Each row is a point. The points of each table are mixes of a few directions, plus a little noise. How many directions does each table use, and how many do they share? Where both have some left over, give the other angles between the two spaces (their principal angles), to ten degrees, smallest first.

First (7 x 3):
[[  8.7   2.5  -5.9]
 [-21.5  -0.2 -10.5]
 [-38.3  -8.7  15.1]
 [ 28.3  -5.4  36.6]
 [-16.3   2.3 -18.0]
 [  6.6   7.0 -24.7]
 [ 32.5   2.4   7.5]]
Second, 4 rows:
[[ 12.6   5.0 -13.4]
 [ 25.3   9.9 -26.7]
 [-30.2 -11.9  32.0]
 [ -7.7  -3.0   8.1]]
Directions: first 2, second 1, shared 1

First (5 x 4):
[[-47.6   0.5  -4.8   7.1]
 [-19.5   0.2  -1.8   3.1]
 [ 60.9  -0.8   5.9  -9.2]
 [ 10.0  -0.1   1.0  -1.5]
 [ -3.5   0.0  -0.2   0.6]]
Second:
[[ 14.9   8.5  53.4  11.1]
 [-20.5  -9.4 -42.4  -6.9]
 [ 12.0 -15.3 -21.7  -7.0]
 [ -6.2  -6.5  13.0   5.2]
 [ -6.5  41.9   7.0  -0.2]
 [ 10.6 -12.1   9.4   1.5]
 [ -4.6  -7.2 -18.5  -3.6]]
Directions: first 1, second 3, shared 1

First, 6 rows:
[[ 19.3  23.7   8.2  23.0  17.4 -13.8]
 [-23.0 -25.5  -3.1 -12.2  11.9   9.8]
 [  0.8   3.5 -19.4  -2.2 -24.8 -14.1]
 [ -2.8  -6.0  23.2 -30.9 -32.3  32.3]
 [-18.4  12.4  14.2  -0.3  17.1 -26.7]
 [ 23.7  -8.5 -23.2  22.6  10.7  12.5]]
Second (7 x 6):
[[ -2.2   0.4 -10.2   6.5   5.4 -12.1]
 [ -3.8   0.7 -17.2  11.3   9.5 -20.6]
 [ -4.1   0.7 -18.6  12.2  10.1 -22.0]
 [  9.4  -1.8  44.1 -29.3 -24.1  52.8]
 [ -4.2   0.9 -19.4  13.1  10.7 -23.4]
 [ -2.8   0.6 -12.9   8.4   6.8 -15.2]
 [  7.7  -1.4  33.9 -22.4 -18.7  40.5]]
Directions: first 4, second 1, shared 1

First:
[[ 22.7  -9.2  -7.1  22.0   8.1 -17.7 -25.1  12.1]
 [ -1.5   3.8  -2.3 -10.5   0.7  23.0  11.3  -5.5]
 [ -7.6  -6.1   9.2  19.0  -0.3 -14.4 -33.0  -7.4]
 [  2.5   2.1  -2.2  -5.8  -4.4 -25.6  19.2  14.2]
 [ -0.9   2.9  -1.6  -7.9  -1.2   5.1  12.2   0.7]
 [ 19.9  -3.9  -9.3   7.3   5.3  -8.4  -2.5  12.9]
 [-69.6  21.8  26.0 -49.3 -22.1  45.9  47.0 -41.2]
 [ 14.1  -4.0  -5.8   8.5   5.0  -3.7  -8.5   6.7]
 [ 20.3  -7.1  -7.2  16.7   8.3  -4.4 -20.5   7.6]]
Second, 8 rows:
[[-44.8  23.4  48.4 -12.0 -11.5  20.5  15.6 -44.4]
 [ 16.3  12.0   7.6  -4.7   5.5  16.6  22.8  -3.4]
 [ 47.1  -9.4 -31.2   6.7  12.6  -9.8   5.6  34.0]
 [ -2.1 -12.6 -15.9   4.0  -0.3  -4.7 -19.1   7.8]
 [-18.7  -0.6   5.2  -2.9  -3.7  15.0  -9.6 -14.1]
 [-27.4 -22.2 -15.7   8.3  -9.5 -29.7 -41.0   7.5]
 [ 20.8   4.5  -0.2   2.4   3.5 -17.5  16.6  13.6]
 [  8.3   4.6   1.9  -1.8   3.2   9.5   8.9  -1.3]]
Directions: first 3, second 3, shared 2; angles 50
